Every row gives one point. Two turns around zero, p and q, are shown by what they do to some points. Write where each new point lands after one turn and then the other. Backwards means that the second turn is done in reverse. Each puzzle has new turns, and all numbers are rounded.

Turn p:
-0.11 -0.16 -0.22 => 0.01 -0.19 -0.22
-0.29 -0.04 0.81 => -0.72 0.18 0.44
-0.19 -0.11 -0.17 => -0.07 -0.12 -0.24
0.43 0.06 0.00 => 0.34 0.01 0.27
0.16 0.26 -0.42 => 0.44 0.13 -0.24
Turn q:
0.25 0.14 -0.06 => 0.23 0.07 -0.17
-0.08 -0.18 -0.38 => -0.25 -0.20 -0.29
-0.01 -0.34 0.00 => -0.07 -0.33 0.07
0.23 0.64 0.54 => 0.52 0.63 0.29
-0.39 -0.26 -0.11 => -0.44 -0.17 0.08
Where do these land?
q, then p backwards: -0.13 -0.06 -0.51 => -0.50 -0.12 -0.14
p, then q: -0.09 0.24 -0.28 => 0.06 0.10 -0.36
p, then q backwards: 0.21 -0.19 0.62 => -0.44 -0.23 0.47
p, then q: -0.46 0.00 -0.03 => -0.41 0.09 -0.19
q, then p: 0.48 0.01 0.19 => 0.36 -0.14 0.34

Turn p:
-0.34 -0.34 -0.12 -0.51 0.53 0.30 => -0.22 0.04 -0.33 -0.81 -0.15 0.21
0.17 0.18 0.72 0.02 -0.43 0.31 => 0.20 -0.18 0.86 0.07 0.05 0.22
0.23 0.31 -0.08 -0.13 0.14 -0.13 => 0.38 0.13 -0.13 0.00 0.15 -0.06
0.01 0.17 0.04 -0.05 0.11 -0.48 => 0.08 0.32 -0.05 0.04 0.26 -0.31
-0.10 0.09 -0.40 0.46 -0.58 -0.13 => -0.13 0.04 -0.06 0.76 -0.37 -0.10
-0.36 0.14 -0.12 0.21 0.35 0.20 => -0.22 0.20 -0.27 -0.01 0.11 0.45
0.39 -0.56 -0.04 0.01 -0.13 -0.07 => -0.10 -0.55 -0.01 -0.05 -0.06 -0.41
Turn q:
-0.15 -0.05 -0.13 -0.55 0.06 0.06 => -0.01 -0.15 -0.13 -0.49 0.06 0.27
-0.06 -0.59 0.40 -0.50 0.04 0.11 => -0.11 -0.66 0.38 -0.38 0.15 0.09
-0.29 -0.09 -0.23 -0.10 -0.08 -0.32 => -0.27 -0.11 -0.41 -0.08 0.07 -0.03
0.22 0.16 0.28 0.02 0.06 -0.76 => -0.22 0.23 -0.01 -0.14 0.36 -0.70
0.68 0.02 -0.22 0.50 0.10 0.33 => 0.76 0.14 0.11 0.47 -0.14 -0.16
-0.20 0.39 0.01 0.37 -0.36 0.23 => -0.20 0.36 0.03 0.31 -0.48 0.11
-0.19 0.16 -0.10 0.27 0.17 0.35 => 0.05 0.20 0.03 0.32 -0.03 0.39
Where do these land?
q, then p: -0.31 0.24 -0.37 0.07 0.34 0.37 => 0.25 -0.23 -0.18 0.11 -0.12 0.61
p, then q backwards: -0.29 -0.07 0.08 0.36 0.00 0.04 => -0.42 0.03 0.15 0.16 0.04 0.00
p, then q: -0.01 -0.24 -0.16 -0.38 -0.60 -0.10 => -0.37 -0.10 -0.04 -0.14 -0.35 -0.55
p, then q: -0.19 -0.37 -0.28 -0.43 -0.08 0.33 => -0.16 -0.30 -0.19 -0.40 -0.49 0.01
q, then p backwards: 0.53 0.09 0.39 -0.07 0.02 -1.02 => 0.21 -0.40 0.25 -0.32 0.15 -1.05
q, then p: 0.29 -0.06 -0.06 0.16 -0.20 -0.06 => 0.03 -0.05 0.03 0.23 0.05 -0.32
p, then q: 0.11 -0.18 0.17 0.25 0.26 0.32 => 0.09 -0.35 0.11 0.06 0.16 0.36
q, then p: -0.14 0.59 0.23 0.04 0.25 0.11 => 0.30 0.35 0.19 0.01 0.17 0.47

Turn p:
0.47 0.07 0.75 -0.09 -0.18 -0.06 0.05 0.01 => 0.60 0.12 0.40 0.08 0.06 -0.04 0.47 -0.26
0.06 0.34 -0.42 0.19 -0.07 -0.23 0.25 0.71 => 0.17 0.27 -0.04 -0.08 -0.29 -0.06 -0.24 0.84
-0.14 -0.43 0.15 0.15 -0.32 0.12 -0.10 -0.23 => -0.15 -0.15 -0.05 0.40 -0.12 0.28 0.16 -0.32
-0.64 -0.13 0.14 0.02 0.29 0.47 -0.28 0.59 => -0.09 -0.34 0.46 0.21 0.24 0.39 -0.75 0.16
0.00 0.10 -0.49 -0.32 0.28 -0.30 0.36 0.12 => -0.14 -0.21 -0.21 -0.50 -0.10 -0.28 0.00 0.47
-0.25 0.26 -0.06 0.17 -0.27 0.12 -0.40 -0.33 => -0.36 0.44 0.02 0.08 -0.05 0.14 -0.17 -0.37
0.37 -0.26 -0.06 0.14 -0.06 -0.86 0.41 -0.08 => 0.11 -0.13 -0.23 0.16 -0.45 -0.64 0.59 0.28
0.18 0.08 0.12 0.27 0.16 0.39 0.42 -0.45 => -0.05 0.13 -0.26 0.09 0.64 0.09 0.41 -0.02
0.02 0.19 -0.39 -0.12 0.52 0.21 -0.60 0.23 => 0.10 0.01 -0.17 -0.29 0.15 -0.15 -0.86 -0.10
-0.22 -0.10 0.33 0.05 -0.08 0.04 -0.01 -0.29 => -0.21 -0.05 0.21 0.20 0.12 0.06 0.20 -0.28
0.14 -0.13 -0.08 -0.46 -0.26 0.10 -0.10 -0.28 => 0.01 -0.11 -0.14 -0.34 -0.20 0.22 0.18 -0.39
Turn q:
-0.01 -0.20 -0.25 -0.35 -0.06 0.24 -0.29 -0.28 => 0.20 -0.44 -0.15 -0.09 -0.04 0.21 -0.12 -0.36
0.52 0.23 -0.02 -0.22 -0.20 0.53 -0.27 -0.24 => 0.70 0.05 -0.12 0.14 0.22 0.37 -0.05 -0.32
0.14 -0.01 -0.31 -0.03 -0.22 -0.05 -0.39 0.30 => 0.14 0.07 -0.17 -0.04 -0.22 0.16 -0.53 0.05
0.11 0.04 0.38 0.22 0.00 0.05 -0.52 -0.38 => 0.04 0.13 0.15 0.52 0.00 0.00 -0.07 -0.55
-0.18 0.02 -0.02 -0.07 0.31 0.19 0.05 0.35 => -0.13 -0.04 0.23 -0.28 0.30 -0.01 -0.19 0.14
0.49 -0.26 0.10 -0.42 0.04 0.06 -0.06 0.04 => 0.59 -0.25 0.24 -0.03 -0.15 -0.06 -0.05 0.02
-0.36 -0.14 -0.11 0.63 0.20 -0.35 0.74 0.11 => -0.72 0.00 -0.11 0.13 0.10 -0.28 0.38 0.71
-0.54 0.43 0.11 0.42 0.32 -0.78 0.68 -0.14 => -0.80 0.41 -0.23 -0.11 0.06 -0.76 0.58 0.25
-0.16 -0.11 0.12 -0.18 -0.38 0.11 0.06 0.23 => -0.02 0.06 0.17 -0.23 -0.26 0.37 0.06 0.06
Where do these land?
q, then p: 0.21 -0.29 0.25 0.51 -0.01 0.31 -0.30 0.19 => 0.17 0.25 0.17 0.58 0.34 0.07 -0.28 -0.13
p, then q: 0.08 -0.10 0.44 0.08 0.45 0.11 -0.09 -0.10 => -0.01 -0.19 0.17 0.37 0.10 -0.49 0.04 -0.03
q, then p: 0.38 -0.32 0.43 0.19 0.22 -0.23 -0.02 -0.01 => 0.24 0.19 0.24 0.54 -0.11 -0.25 0.24 0.07
p, then q: 0.34 -0.10 -0.34 -0.11 0.12 -0.65 0.05 0.35 => 0.22 0.14 -0.18 -0.12 -0.73 -0.03 -0.22 0.34
q, then p: -0.15 0.60 -0.33 -0.28 -0.02 0.48 -0.16 -0.38 => -0.21 -0.13 -0.58 -0.56 0.43 -0.14 -0.06 -0.22
q, then p backwards: -0.63 -0.07 -0.22 -0.37 0.02 -0.29 0.28 0.17 => -0.24 0.13 -0.43 -0.60 0.04 -0.26 0.21 -0.23
q, then p: -0.07 0.44 0.09 0.27 0.45 -0.19 0.36 -0.20 => -0.27 -0.04 0.13 -0.14 0.09 -0.59 0.02 0.47
q, then p backwards: -0.14 -0.10 -0.18 0.41 -0.29 0.06 -0.14 -0.41 => -0.12 -0.43 -0.18 0.33 -0.25 0.17 -0.04 -0.26
p, then q: 0.54 -0.32 -0.20 -0.48 -0.39 0.23 0.14 0.43 => 0.77 -0.28 -0.08 -0.03 -0.06 0.54 -0.04 0.31
p, then q: -0.56 0.26 0.07 -0.21 -0.54 0.18 -0.14 -0.04 => -0.16 0.20 0.25 -0.18 0.20 0.51 0.30 -0.47
